Every row gives one point. To make a cloud, some directions were put in groups of two or more. Within a group, all points are equally far from the middle, so they leave a hole (a ring in 2 directions, a hollow ball in 3). The other directions are filled evenly. Then the cloud was stretched, turned, moved and blurred a little. Count the holes, and give their numbers of directions, smallest first.

Cloud, 13 rows:
[[ 24  33]
 [ 39   7]
 [ 33  21]
 [ 33  22]
 [-27  43]
 [-29  41]
 [ 26  31]
 [ -9 -38]
 [-15  47]
 [ 38  11]
 [ 31 -34]
 [-33  38]
 [ 34 -29]]
Holes: 1 (2)

Cloud:
[[  2 -44 -18]
 [ 15 -22 -23]
 [-28  -4   8]
 [-12  15  63]
 [ 12  -6 -10]
 [ 15  19  47]
 [-46 -24 -47]
 [-59  22  -3]
 [  7  10 -30]
 [-40 -30   7]
 [-10  -6  21]
 [-39 -33  -3]
 [-21 -36  27]
 [-47  13  44]
 [ 17  -7  75]
 [  7  -3 -12]
 [ -9 -26 -50]
 [-77 -23 -43]
 [  1 -55  11]]
Holes: 0

Cloud:
[[-17  51   7  15]
 [-31 -32  10  22]
 [ 28  26 -14  24]
 [ -7  44 -41  49]
 [ 44 -28  -1  43]
 [  5  36 -34  44]
 [ 55 -24 -21  -8]
 [-15 -31 -17 -38]
 [ 19 -52 -24 -33]
 [  5 -57 -10 -37]
 [-39  20   3 -29]
 [-16  11 -73  33]
 [-12 -65  10 -13]
 [ 16 -60 -16 -35]
 [-47  23   9 -11]
 [ 49 -28 -20  29]
 [  2   7 -56  41]
 [  4  11  33  18]
 [  7  10 -64   9]
 [-48  49   5   4]
 [ -5 -73   6   2]
 [-24   4  29  -7]
 [ 38 -21 -24  35]
 [-49 -22 -34  -4]
 [ 13  23 -34  43]
 [ 11   1 -15 -41]
 [-18  26   7 -31]
 [  0  53 -34  -9]
 [ 38   2  26 -20]
 [ -8  51 -31  47]
 [ 11 -37 -48  -5]]
Holes: 1 (3)
